Every row gives one point. Each copy is the shape, with its points in the same order, turned, moved and blurred by noise. Is it also mirrored, or only turned?

Shape, 9 rows:
[[-0.19 -0.20  0.50]
 [-0.16  0.42 -0.23]
 [ 0.27 -0.21 -0.09]
 [ 0.00 -0.13  0.46]
 [ 0.18 -0.24 -0.08]
 [-0.17 -0.24  0.34]
 [-0.08  0.24 -0.22]
 [-0.19  0.13  0.24]
 [ 0.65 -0.12 -0.25]]
Copy 1 (9 x 3):
[[ 0.29  0.08  0.32]
 [-0.18 -0.25 -0.55]
 [-0.43 -0.10  0.18]
 [ 0.13  0.13  0.24]
 [-0.38 -0.12  0.14]
 [ 0.22 -0.05  0.33]
 [-0.17 -0.20 -0.31]
 [ 0.14 -0.05 -0.10]
 [-0.77  0.13  0.13]]
Copy 1 is: mirrored
Copy 2, 9 rows:
[[-0.08  0.29 -0.54]
 [ 0.09  0.01  0.37]
 [ 0.39 -0.29 -0.26]
 [ 0.13  0.25 -0.46]
 [ 0.29 -0.25 -0.29]
 [-0.05  0.14 -0.48]
 [ 0.12 -0.10  0.22]
 [-0.01  0.24 -0.11]
 [ 0.78 -0.39 -0.17]]
Copy 2 is: mirrored
Copy 3, 9 rows:
[[ 0.01 -0.46 -0.32]
 [-0.49  0.11  0.32]
 [ 0.28  0.08  0.16]
 [ 0.08 -0.45 -0.11]
 [ 0.23  0.07  0.08]
 [ 0.02 -0.27 -0.27]
 [-0.29  0.13  0.23]
 [-0.25 -0.28  0.00]
 [ 0.47  0.18  0.50]]
Copy 3 is: only turned
Copy 4 (9 x 3):
[[-0.19  0.11  0.56]
 [ 0.21  0.38 -0.29]
 [-0.13 -0.29 -0.08]
 [-0.04 -0.03  0.47]
 [-0.20 -0.21 -0.05]
 [-0.23  0.07  0.41]
 [ 0.08  0.22 -0.25]
 [ 0.06  0.24  0.23]
 [ 0.07 -0.60 -0.31]]
Copy 4 is: only turned

Shape:
[[ 0.27  0.19  0.21]
 [ 0.33 -0.19 -0.18]
 [-0.55 -0.16  0.24]
 [-0.39 -0.23 -0.18]
 [-0.11  0.51  0.02]
 [ 0.03 -0.05  0.24]]
Copy 1, 6 rows:
[[ 0.29 -0.27 -0.15]
 [ 0.29  0.26 -0.05]
 [-0.49 -0.01 -0.56]
 [-0.43  0.27 -0.20]
 [-0.22 -0.44  0.05]
 [ 0.10 -0.11 -0.31]]
Copy 1 is: only turned
Copy 2 (6 x 3):
[[-0.14 -0.21  0.19]
 [-0.16 -0.08 -0.35]
 [ 0.21  0.62  0.23]
 [ 0.28  0.46 -0.20]
 [ 0.34 -0.21  0.31]
 [-0.10  0.10  0.15]]
Copy 2 is: only turned

Shape, 7 rows:
[[-0.54  0.32 -0.67 -0.12]
 [-0.21 -0.07 -0.07 -0.25]
 [ 0.36  0.30 -0.01  0.06]
 [ 0.25  0.16 -0.18  0.13]
 [-0.27  0.13  0.36  0.10]
 [ 0.00  0.12 -0.17 -0.53]
 [ 0.04 -0.26  0.02  0.30]]
Copy 1:
[[-0.62  0.42 -0.32  0.51]
 [-0.31 -0.17 -0.15  0.15]
 [-0.04  0.31  0.05 -0.27]
 [ 0.06  0.25 -0.05 -0.15]
 [ 0.00 -0.19  0.26  0.29]
 [-0.61 -0.03 -0.16 -0.17]
 [ 0.33 -0.08 -0.14  0.16]]
Copy 1 is: only turned
Copy 2, 7 rows:
[[ 0.53  0.17 -0.80  0.07]
 [-0.13 -0.06 -0.30  0.21]
 [ 0.23 -0.21  0.24 -0.12]
 [ 0.27  0.09  0.13 -0.05]
 [-0.32  0.05 -0.19 -0.46]
 [ 0.10 -0.36 -0.24  0.30]
 [-0.19  0.35  0.12  0.02]]
Copy 2 is: only turned
Copy 3, 7 rows:
[[-0.28 -0.69 -0.44 -0.43]
 [-0.06 -0.37  0.16 -0.09]
 [ 0.53 -0.08 -0.14  0.01]
 [ 0.37 -0.04 -0.26  0.07]
 [ 0.11  0.13  0.18 -0.41]
 [ 0.12 -0.60  0.19 -0.05]
 [-0.09  0.26 -0.02  0.13]]
Copy 3 is: only turned

Shape:
[[ 0.13  0.41  0.14  0.17 -0.18  0.09]
 [-0.22  0.06  0.08 -0.19 -0.23  0.13]
 [ 0.25 -0.14  0.14 -0.10  0.28 -0.12]
 [-0.02  0.31 -0.06 -0.15 -0.06  0.19]
 [-0.24 -0.04 -0.07  0.79 -0.04  0.17]
 [ 0.09  0.40  0.08  0.01 -0.25 -0.56]
 [-0.15  0.03  0.06  0.07 -0.18  0.18]
 [-0.09  0.20  0.43 -0.03 -0.14  0.07]
 [-0.02 -0.14  0.02 -0.18  0.62 -0.65]
 [-0.25 -0.19  0.12 -0.11  1.08 -0.24]]
Copy 1:
[[ 0.05  0.31  0.32  0.08  0.21 -0.07]
 [ 0.18 -0.01 -0.03 -0.17 -0.18  0.01]
 [-0.42  0.15 -0.11  0.12 -0.36 -0.27]
 [ 0.13  0.30 -0.01 -0.09 -0.04  0.04]
 [ 0.06 -0.36 -0.11  0.48  0.49  0.07]
 [-0.14  0.07  0.21 -0.33  0.26 -0.53]
 [ 0.22 -0.04 -0.02  0.07 -0.03 -0.03]
 [ 0.07  0.01  0.32  0.04 -0.15 -0.01]
 [-0.88 -0.15 -0.22 -0.28 -0.12 -0.34]
 [-1.09 -0.17 -0.33 -0.03 -0.24  0.21]]
Copy 1 is: mirrored
Copy 2:
[[-0.13  0.04  0.34 -0.27  0.11 -0.12]
 [ 0.12 -0.11  0.24 -0.10 -0.35 -0.14]
 [ 0.03 -0.06 -0.24  0.25  0.14 -0.18]
 [ 0.21 -0.06  0.14 -0.30 -0.08 -0.10]
 [-0.15  0.48  0.37  0.11 -0.07  0.54]
 [-0.58 -0.19 -0.04 -0.36 -0.07 -0.15]
 [ 0.06  0.07  0.29 -0.01 -0.23 -0.03]
 [-0.08 -0.24  0.40  0.03 -0.06 -0.16]
 [-0.15 -0.41 -0.71  0.25  0.02  0.17]
 [ 0.28 -0.51 -0.58  0.48  0.20  0.49]]
Copy 2 is: only turned
Copy 3, 10 rows:
[[-0.17  0.36 -0.11 -0.33  0.11  0.14]
 [-0.16 -0.06  0.08 -0.16 -0.35  0.00]
 [ 0.13  0.25 -0.14  0.14 -0.07 -0.30]
 [-0.41  0.07  0.02 -0.12 -0.05 -0.06]
 [ 0.17  0.13  0.07  0.18  0.15  0.69]
 [ 0.03  0.46  0.39 -0.52  0.11 -0.27]
 [-0.10  0.00  0.00 -0.17 -0.22  0.16]
 [-0.17  0.38 -0.02 -0.22 -0.30  0.02]
 [ 0.24  0.29  0.32  0.45  0.06 -0.68]
 [-0.01  0.28  0.18  1.02 -0.16 -0.50]]
Copy 3 is: mirrored
Copy 4, 10 rows:
[[ 0.34  0.03  0.00 -0.20 -0.14 -0.15]
 [ 0.12 -0.01  0.15 -0.08  0.32 -0.35]
 [-0.22 -0.05  0.18 -0.09  0.20  0.28]
 [ 0.09  0.12  0.28 -0.36  0.05 -0.27]
 [-0.10  0.37 -0.59  0.19 -0.13 -0.32]
 [ 0.36 -0.10  0.29  0.28 -0.24 -0.03]
 [ 0.06  0.01 -0.05 -0.08  0.12 -0.25]
 [ 0.36 -0.03 -0.01 -0.10  0.30 -0.16]
 [-0.39  0.15  0.38  0.36  0.31  0.59]
 [-0.31  0.69  0.13  0.14  0.53  0.72]]
Copy 4 is: mirrored

Shape, 11 rows:
[[ 0.06 -0.14 -0.27  0.21  0.04  0.00 -0.20  0.40]
 [-0.36  0.28 -0.14  0.27  0.14 -0.30 -0.15  0.19]
 [-0.19 -0.36  0.20  0.18 -0.05 -0.19 -0.09  0.22]
 [ 0.52  0.24  0.05 -0.14  0.07 -0.59 -0.38 -0.26]
 [ 0.46 -0.35  0.17  0.28  0.10  0.14 -0.41 -0.51]
 [-0.25  0.27  0.39  0.09 -0.28 -0.16 -0.09  0.27]
 [ 0.51 -0.01 -0.16  0.24  0.15  0.19  0.02  0.07]
 [ 0.44 -0.12 -0.09 -0.01  0.16 -0.09  0.11  0.30]
 [-0.28 -0.33 -0.09  0.26  0.09  0.04  0.18  0.17]
 [ 0.22  0.28 -0.23 -0.08 -0.91  0.18 -0.01 -0.35]
 [-0.13 -0.36  0.27 -0.29  0.10  0.20 -0.02  0.33]]
Copy 1:
[[-0.36  0.18 -0.23 -0.01 -0.19 -0.09  0.38 -0.03]
 [-0.43  0.17  0.13  0.22  0.34  0.27  0.30  0.03]
 [-0.18  0.26 -0.04  0.34 -0.13 -0.15  0.09  0.25]
 [ 0.16  0.56  0.12 -0.18  0.61 -0.51  0.27 -0.35]
 [ 0.17  0.19 -0.48  0.09  0.16 -0.46 -0.33 -0.47]
 [-0.28  0.43  0.17 -0.14  0.27  0.13 -0.10  0.43]
 [ 0.03  0.24 -0.25 -0.33 -0.19  0.03  0.06 -0.51]
 [ 0.01  0.33  0.07 -0.20 -0.34 -0.12  0.24 -0.30]
 [-0.02  0.01 -0.12  0.32 -0.35  0.22  0.11  0.05]
 [ 0.43 -0.04 -0.43 -0.70  0.46  0.06  0.00  0.34]
 [-0.24  0.01  0.29  0.03 -0.44 -0.26 -0.15  0.18]]
Copy 1 is: mirrored
Copy 2:
[[ 0.01 -0.32  0.24  0.33  0.18  0.22  0.15  0.02]
 [-0.06 -0.16  0.39 -0.14  0.10  0.21 -0.10  0.53]
 [ 0.08 -0.24  0.57  0.02 -0.11 -0.09 -0.03 -0.13]
 [-0.41 -0.45 -0.05  0.03 -0.57 -0.09  0.55  0.41]
 [ 0.15  0.08  0.09  0.45 -0.40 -0.48  0.70  0.05]
 [-0.36 -0.09  0.47 -0.37  0.06 -0.14 -0.03  0.10]
 [-0.22  0.08  0.03  0.68 -0.07 -0.01  0.29  0.16]
 [-0.31 -0.16  0.22  0.48 -0.27  0.27  0.09 -0.01]
 [ 0.27 -0.08  0.42  0.24 -0.04  0.00 -0.24 -0.01]
 [-0.34 -0.08 -0.47 -0.01  0.31 -0.83 -0.04  0.13]
 [ 0.01  0.05  0.19 -0.02 -0.17  0.17 -0.10 -0.47]]
Copy 2 is: mirrored
Copy 3:
[[ 0.31  0.41  0.08 -0.08 -0.27  0.18  0.06  0.27]
 [ 0.35  0.12 -0.35 -0.47 -0.22  0.35  0.00  0.30]
 [ 0.33 -0.11  0.22 -0.06  0.02  0.20 -0.19  0.37]
 [ 0.03 -0.05 -0.71  0.45  0.08  0.15  0.36  0.26]
 [-0.06 -0.27  0.28  0.28 -0.09  0.00  0.71  0.13]
 [ 0.23  0.03 -0.10 -0.27  0.37  0.59 -0.09  0.33]
 [ 0.05  0.42  0.10  0.02 -0.02 -0.19  0.48  0.28]
 [ 0.25  0.45 -0.03  0.13  0.10 -0.23  0.12  0.35]
 [ 0.16  0.06  0.23 -0.37 -0.17 -0.06 -0.17  0.18]
 [-0.80  0.44  0.03  0.09  0.16  0.67  0.11  0.16]
 [ 0.39  0.12  0.34 -0.03  0.33  0.04 -0.21 -0.10]]
Copy 3 is: only turned

Shape:
[[-0.25  0.22  0.04 -0.27  0.38 -0.36 -0.29  0.06  0.29]
 [-0.54  0.07 -0.27 -0.09  0.17 -0.03 -0.02  0.51  0.11]
 [-0.61  0.03  0.07  0.14  0.03 -0.36 -0.18  0.09  0.22]
 [ 0.25 -0.28  0.39 -0.38 -0.07 -0.08  0.09 -0.49 -0.43]
 [ 0.33 -0.26  0.39 -0.37  0.18  0.24  0.13 -0.39 -0.24]
 [-0.30  0.53 -0.29 -0.18 -0.10 -0.32  0.39  0.08  0.22]
 [-0.52  0.47 -0.28 -0.14  0.09 -0.09 -0.31  0.05  0.51]
 [ 0.15 -0.32  0.21 -0.16 -0.19 -0.01 -0.04 -0.42 -0.24]
 [ 0.51 -0.44 -0.05 -0.31 -0.30  0.10 -0.02 -0.36 -0.26]
 [ 0.18  0.34  0.07  0.23 -0.19  0.26  0.22  0.10  0.16]
 [-0.41 -0.21 -0.11 -0.07  0.30 -0.27  0.07 -0.03  0.60]
 [ 0.39  0.11  0.04  0.05 -0.26 -0.18  0.09  0.43  0.14]
 [ 0.42 -0.20 -0.07  0.14  0.21 -0.07  0.01 -0.33 -0.37]]
Copy 1 (13 x 9):
[[-0.12  0.27  0.29 -0.22 -0.22 -0.34  0.41  0.34  0.00]
 [ 0.37 -0.14  0.02 -0.10 -0.44 -0.20  0.60  0.10  0.13]
 [-0.13 -0.21  0.40 -0.12 -0.21 -0.31  0.55 -0.06  0.25]
 [-0.22  0.33  0.12 -0.13 -0.04  0.09 -0.72 -0.19  0.26]
 [-0.15  0.44 -0.20 -0.18 -0.12 -0.12 -0.64 -0.23  0.07]
 [ 0.27 -0.39  0.17  0.13 -0.06 -0.43  0.12  0.56  0.12]
 [ 0.00 -0.18  0.37 -0.03 -0.53 -0.55  0.49  0.36 -0.22]
 [-0.15  0.12  0.24 -0.13 -0.11  0.01 -0.52 -0.36  0.07]
 [ 0.18  0.21  0.21 -0.10 -0.07  0.14 -0.74 -0.37 -0.20]
 [-0.04 -0.36 -0.29  0.15  0.05 -0.26 -0.03 -0.03 -0.33]
 [ 0.21  0.09  0.35 -0.27 -0.10 -0.74  0.37 -0.08  0.12]
 [ 0.18 -0.07 -0.03  0.22  0.33  0.06  0.16  0.00 -0.30]
 [-0.04 -0.01  0.00 -0.61  0.10  0.10 -0.44 -0.16 -0.13]]
Copy 1 is: mirrored
Copy 2:
[[ 0.00 -0.15  0.58  0.31 -0.29 -0.32 -0.10  0.13 -0.13]
 [ 0.05  0.02  0.53 -0.02 -0.21  0.38  0.09  0.36  0.01]
 [-0.07 -0.01  0.50 -0.26 -0.26 -0.20  0.10  0.03  0.11]
 [ 0.27 -0.27 -0.38  0.28  0.47 -0.32 -0.25 -0.40  0.02]
 [ 0.26 -0.10 -0.43  0.51  0.45 -0.30 -0.13 -0.10 -0.01]
 [ 0.17 -0.06  0.43 -0.25 -0.11  0.05 -0.06  0.14 -0.72]
 [-0.11 -0.23  0.43 -0.05 -0.57 -0.14  0.13  0.44 -0.32]
 [ 0.06 -0.19 -0.41  0.14  0.18 -0.21 -0.10 -0.34  0.04]
 [ 0.02 -0.22 -0.65  0.35  0.18  0.06 -0.24 -0.44 -0.11]
 [ 0.21  0.40 -0.29 -0.13 -0.18 -0.03 -0.18  0.23 -0.36]
 [-0.24  0.12  0.54  0.20 -0.08 -0.15  0.41 -0.02 -0.19]
 [ 0.26  0.43 -0.05  0.07 -0.34  0.18 -0.37 -0.18 -0.26]
 [-0.27  0.10 -0.32  0.25  0.35 -0.14 -0.54 -0.13 -0.03]]
Copy 2 is: only turned
Copy 3:
[[-0.32 -0.01  0.06 -0.48  0.36  0.14 -0.19 -0.20  0.35]
 [-0.64 -0.20  0.31 -0.11  0.15  0.36  0.14 -0.07  0.01]
 [-0.52  0.08 -0.11  0.01  0.15  0.39 -0.16 -0.01  0.33]
 [ 0.30  0.03 -0.10  0.06 -0.16 -0.58 -0.52  0.00 -0.21]
 [ 0.20  0.13  0.13  0.03  0.05 -0.75 -0.29 -0.15 -0.22]
 [ 0.07 -0.24  0.51 -0.09 -0.02  0.50 -0.01 -0.03  0.42]
 [-0.26  0.15  0.23 -0.26  0.49  0.65 -0.01 -0.32  0.26]
 [ 0.23  0.06 -0.22  0.20 -0.02 -0.32 -0.27 -0.06 -0.22]
 [ 0.47 -0.16 -0.23  0.14  0.04 -0.44 -0.08 -0.09 -0.45]
 [ 0.16  0.30  0.36  0.17  0.20  0.00  0.37  0.20  0.10]
 [-0.40 -0.24 -0.01  0.10  0.39  0.09 -0.06 -0.39  0.50]
 [ 0.12 -0.15  0.07 -0.12  0.26 -0.04  0.40  0.46  0.06]
 [ 0.23  0.11 -0.23 -0.11 -0.30 -0.45  0.20 -0.21 -0.05]]
Copy 3 is: only turned
Copy 4:
[[ 0.31 -0.15  0.35 -0.10 -0.28  0.32  0.36 -0.21 -0.08]
 [-0.12 -0.47  0.42  0.45 -0.07  0.23  0.34  0.03  0.29]
 [ 0.00 -0.28  0.19  0.37 -0.34  0.54  0.12 -0.15 -0.12]
 [ 0.13 -0.02 -0.66 -0.29 -0.10  0.13  0.03  0.57 -0.25]
 [ 0.01 -0.17 -0.60 -0.47 -0.16 -0.13  0.05  0.43 -0.12]
 [-0.23 -0.26  0.34 -0.05  0.41  0.67  0.11 -0.11  0.08]
 [-0.03 -0.42  0.58  0.09  0.01  0.31  0.38 -0.44 -0.20]
 [ 0.06 -0.07 -0.58 -0.02 -0.06  0.02  0.01  0.27 -0.40]
 [ 0.13  0.05 -0.62 -0.02  0.29 -0.31  0.00  0.36 -0.36]
 [-0.66 -0.04  0.05 -0.11  0.03  0.03 -0.10 -0.07 -0.08]
 [ 0.22 -0.47 -0.09  0.22 -0.17  0.28  0.11 -0.50  0.11]
 [-0.35  0.38 -0.02  0.12  0.17  0.01  0.05 -0.09  0.17]
 [ 0.14 -0.03 -0.23 -0.03 -0.03 -0.17 -0.48  0.41 -0.14]]
Copy 4 is: only turned

Shape (14 x 11):
[[ 0.00 -0.17  0.50 -0.08  0.07  0.28  0.24  0.25  0.37  0.00  0.40]
 [ 0.56  0.00 -0.32  0.10 -0.25  0.23  0.04 -0.11  0.30 -0.30  0.37]
 [ 0.54  0.31 -0.23 -0.29  0.12 -0.14  0.16  0.56 -0.13  0.15 -0.23]
 [ 0.10  0.47 -0.25  0.07  0.31  0.01  0.18  0.33  0.31  0.10 -0.23]
 [ 0.24  0.12 -0.30 -0.49  0.19 -0.23 -0.32  0.20 -0.08 -0.25 -0.22]
 [-0.35  0.19  0.27  0.39  0.17 -0.20 -0.33 -0.35 -0.20 -0.26  0.71]
 [ 0.20  0.00 -0.40  0.44  0.33  0.17 -0.05 -0.06 -0.08 -0.05 -0.16]
 [-0.21  0.10 -0.19  0.14 -0.29 -0.51 -0.28 -0.05  0.42 -0.08  0.11]
 [-0.34  0.05 -0.25 -0.18 -0.28 -0.05 -0.16  0.12  0.31  0.17  0.31]
 [ 0.22  0.14 -0.57 -0.04  0.26 -0.60 -0.22 -0.02  0.46  0.21 -0.15]
 [ 0.11  0.41  0.13  0.05  0.04 -0.02 -0.24  0.14  0.11  0.25 -0.18]
 [ 0.36 -0.27  0.34 -0.34  0.01 -0.59 -0.03 -0.17 -0.54 -0.06 -0.01]
 [ 0.01  0.38 -0.13  0.15 -0.40 -0.49  0.07 -0.33 -0.15 -0.14 -0.39]
 [ 0.20  0.13 -0.22 -0.19  0.21  0.07  0.16 -0.42  0.03  0.07  0.10]]
Copy 1:
[[-0.77 -0.24  0.14 -0.08  0.28 -0.04 -0.28  0.32 -0.07  0.04  0.06]
 [-0.48  0.31 -0.55 -0.09  0.00  0.28 -0.13  0.15  0.42 -0.09 -0.30]
 [-0.24  0.08 -0.01  0.23 -0.08  0.81  0.04 -0.43 -0.24  0.03  0.23]
 [-0.49  0.15 -0.05  0.04 -0.07  0.46 -0.26 -0.41 -0.05 -0.46  0.44]
 [-0.16  0.59  0.24  0.27 -0.41  0.35  0.00 -0.32 -0.14 -0.02 -0.04]
 [-0.49  0.25 -0.16  0.32  0.11 -0.95  0.13 -0.02  0.32 -0.12  0.17]
 [-0.26  0.04 -0.40  0.27 -0.52  0.10 -0.16 -0.10  0.17 -0.47  0.22]
 [-0.33  0.30 -0.10 -0.01  0.08 -0.29 -0.34 -0.66  0.11 -0.35 -0.34]
 [-0.38  0.17  0.00 -0.15  0.07 -0.18 -0.61 -0.46  0.18  0.14 -0.04]
 [-0.23  0.17  0.15 -0.06 -0.35  0.24 -0.03 -0.82  0.31 -0.51 -0.19]
 [-0.41  0.15 -0.14 -0.19 -0.11  0.01 -0.03 -0.45 -0.35 -0.16  0.27]
 [ 0.25 -0.02  0.26  0.30  0.00 -0.11  0.48 -0.03 -0.24  0.07 -0.31]
 [ 0.36  0.42 -0.36  0.08  0.22 -0.12 -0.03 -0.46 -0.16 -0.48 -0.07]
 [-0.02  0.19 -0.05 -0.21 -0.16  0.13  0.02  0.06  0.36 -0.20  0.22]]
Copy 1 is: only turned
Copy 2, 14 rows:
[[ 0.55 -0.50  0.11  0.38  0.32  0.02  0.12 -0.23 -0.17 -0.20 -0.17]
 [-0.07  0.12  0.23  0.06  0.31  0.55  0.06 -0.02 -0.34 -0.23 -0.57]
 [-0.07  0.13  0.13 -0.52 -0.27 -0.30  0.03 -0.41  0.09 -0.19 -0.37]
 [-0.21 -0.23  0.33 -0.26 -0.09  0.12 -0.21 -0.43  0.28 -0.01 -0.10]
 [-0.40  0.31 -0.06 -0.16 -0.29 -0.16  0.11 -0.24 -0.22  0.09  0.00]
 [-0.04  0.06  0.12  0.89  0.36 -0.06 -0.27  0.31  0.04  0.58 -0.42]
 [-0.27 -0.05  0.39 -0.31  0.12  0.18 -0.14  0.39  0.04  0.15 -0.15]
 [-0.12  0.29 -0.19  0.26  0.32  0.23 -0.62 -0.26 -0.12  0.19  0.06]
 [ 0.30  0.21  0.03  0.12  0.26  0.27 -0.13 -0.46 -0.13  0.38  0.04]
 [-0.29  0.05 -0.16 -0.31 -0.26  0.30 -0.65 -0.31 -0.18  0.26 -0.10]
 [ 0.11  0.10  0.15  0.10 -0.22  0.02 -0.24 -0.13  0.34 -0.08 -0.05]
 [-0.05  0.15 -0.68  0.04  0.02 -0.56  0.06  0.30 -0.18 -0.01 -0.36]
 [-0.39  0.37 -0.40 -0.10  0.35  0.08 -0.27  0.01  0.50  0.02 -0.11]
 [-0.07 -0.14 -0.16 -0.04 -0.07  0.38  0.18  0.11  0.01  0.22 -0.40]]
Copy 2 is: only turned

Shape (17 x 11):
[[-0.24 -0.35  0.07  0.09 -0.10  0.37  0.02 -0.38 -0.25  0.20  0.29]
 [-0.40 -0.02  0.19 -0.05 -0.16  0.24  0.19  0.15 -0.22  0.21  0.15]
 [ 1.35  0.12 -0.65 -0.53  0.06  0.19  0.08  0.10 -0.27  0.25 -0.18]
 [ 0.15 -0.38  0.24  0.30 -0.20 -0.30 -0.04 -0.05 -0.25 -0.07 -0.32]
 [-0.21  0.11  0.25  0.24 -0.12  0.26 -0.05  0.04  0.12  0.28 -0.25]
 [ 0.52 -0.47  0.23 -0.09  0.07  0.15  0.46 -0.01 -0.19 -0.23 -0.21]
 [ 0.05 -0.13  0.27  0.12 -0.54 -0.35  0.47 -0.14 -0.30  0.22  0.03]
 [-0.14 -0.22 -0.26 -0.76 -0.03  0.21  0.23  0.14 -0.13  0.00 -0.20]
 [ 0.07  0.50 -0.78  0.06 -0.05  0.19  0.07  0.09 -0.18 -0.01 -0.30]
 [-0.35 -0.18  0.20  0.08 -0.23  0.31  0.08 -0.21 -0.20  0.12  0.46]
 [-0.41  0.29 -0.10  0.19  0.18  0.07 -0.12 -0.70  0.46 -0.55  0.16]
 [ 0.11 -0.13  0.19  0.29  0.18  0.11  0.01 -0.09 -0.19 -0.02 -0.11]
 [-0.38  0.01  0.27 -0.22 -0.48  0.20 -0.03  0.06 -0.20 -0.57  0.17]
 [ 0.06 -0.29  0.25  0.19  0.20 -0.11 -0.15 -0.25  0.03  0.22  0.44]
 [-0.20 -0.17 -0.21  0.11 -0.01  0.15  0.29  0.17  0.27  0.23  0.38]
 [-0.07 -0.30  0.03  0.33 -0.08 -0.11  0.07  0.07 -0.17  0.11  0.31]
 [-0.39  0.33  0.09  0.11  0.22 -0.03  0.16 -0.08 -0.14 -0.10  0.00]]
Copy 1, 17 rows:
[[-0.17  0.17 -0.15  0.23  0.64  0.19  0.07  0.02 -0.09 -0.09 -0.18]
 [-0.33 -0.20 -0.19  0.20  0.05  0.20  0.27 -0.03 -0.28 -0.06 -0.22]
 [ 0.33  0.49 -0.42  0.54 -0.39  0.17  0.35  0.29  0.63  0.47  1.07]
 [ 0.12  0.28  0.13  0.11  0.06 -0.49  0.22 -0.19 -0.45  0.05  0.19]
 [-0.38 -0.32  0.11  0.10  0.13 -0.16  0.17  0.03 -0.16 -0.29  0.19]
 [ 0.27  0.26 -0.33  0.35  0.02 -0.53  0.49  0.02  0.12  0.15  0.00]
 [-0.26  0.29 -0.46  0.13 -0.04 -0.34  0.14  0.11 -0.67  0.13  0.01]
 [ 0.22 -0.38 -0.48  0.30  0.01  0.26  0.18 -0.25  0.16  0.50  0.11]
 [-0.50 -0.01 -0.16  0.06 -0.35  0.20 -0.01 -0.41  0.42  0.11  0.66]
 [-0.28  0.10 -0.11  0.13  0.43  0.20  0.10  0.13 -0.20 -0.08 -0.37]
 [-0.32 -0.04  0.13 -0.06  0.20 -0.33 -0.86 -0.16  0.41 -0.20 -0.26]
 [ 0.04  0.15  0.03  0.21  0.07 -0.25  0.21 -0.10 -0.04 -0.31  0.09]
 [-0.33 -0.09  0.20  0.26 -0.01 -0.12  0.05 -0.10 -0.13  0.53 -0.52]
 [ 0.22  0.27  0.05 -0.01  0.27  0.07 -0.09  0.27 -0.19 -0.38 -0.13]
 [-0.15 -0.01 -0.28 -0.36  0.07  0.24  0.22  0.13  0.08 -0.15 -0.14]
 [-0.01  0.34 -0.04 -0.16  0.09  0.10  0.19  0.00 -0.29 -0.14 -0.14]
 [-0.29 -0.14 -0.09  0.19 -0.23  0.00 -0.21 -0.33 -0.06 -0.33 -0.19]]
Copy 1 is: only turned
Copy 2 (17 x 11):
[[ 0.49  0.00 -0.60  0.31  0.09 -0.08 -0.10 -0.09  0.36  0.02 -0.24]
 [ 0.33 -0.07 -0.55  0.16 -0.26  0.19  0.16 -0.06  0.07 -0.27 -0.14]
 [ 0.14 -0.23  0.42 -0.22  1.22  0.07  0.36  0.44 -0.42 -0.63  0.21]
 [ 0.03 -0.05 -0.11  0.07  0.11  0.21 -0.09 -0.30  0.47 -0.11  0.52]
 [ 0.21 -0.11 -0.24  0.01 -0.33 -0.26 -0.05 -0.45 -0.08 -0.04  0.11]
 [-0.02 -0.37 -0.01  0.17  0.42  0.17  0.03 -0.26  0.53 -0.65  0.02]
 [ 0.06 -0.22 -0.64  0.31  0.15  0.58  0.01 -0.31  0.09 -0.01  0.36]
 [ 0.49 -0.41  0.11  0.25 -0.11  0.23  0.02  0.44  0.10 -0.40 -0.16]
 [ 0.02  0.31  0.02 -0.10  0.10  0.02 -0.46  0.36 -0.51 -0.37  0.05]
 [ 0.39  0.06 -0.73  0.36 -0.08 -0.01  0.10 -0.14  0.32  0.00 -0.26]
 [-0.31  0.35  0.09  0.54 -0.20 -0.15 -0.41 -0.17  0.12  0.43 -0.60]
 [ 0.10  0.05 -0.15 -0.08  0.13  0.00  0.01 -0.35  0.34 -0.17 -0.03]
 [ 0.22  0.25 -0.18  0.77 -0.39  0.28  0.18 -0.05  0.21 -0.31 -0.05]
 [ 0.02 -0.04 -0.41  0.07  0.20 -0.13  0.24 -0.21  0.49  0.35 -0.11]
 [-0.11 -0.32 -0.62  0.16 -0.07 -0.21  0.08  0.25  0.04 -0.06 -0.18]
 [-0.07 -0.02 -0.66  0.06  0.04 -0.02  0.05 -0.02  0.39 -0.01  0.15]
 [-0.03  0.19 -0.27 -0.05 -0.35  0.25 -0.09 -0.17  0.11 -0.01 -0.30]]
Copy 2 is: mirrored
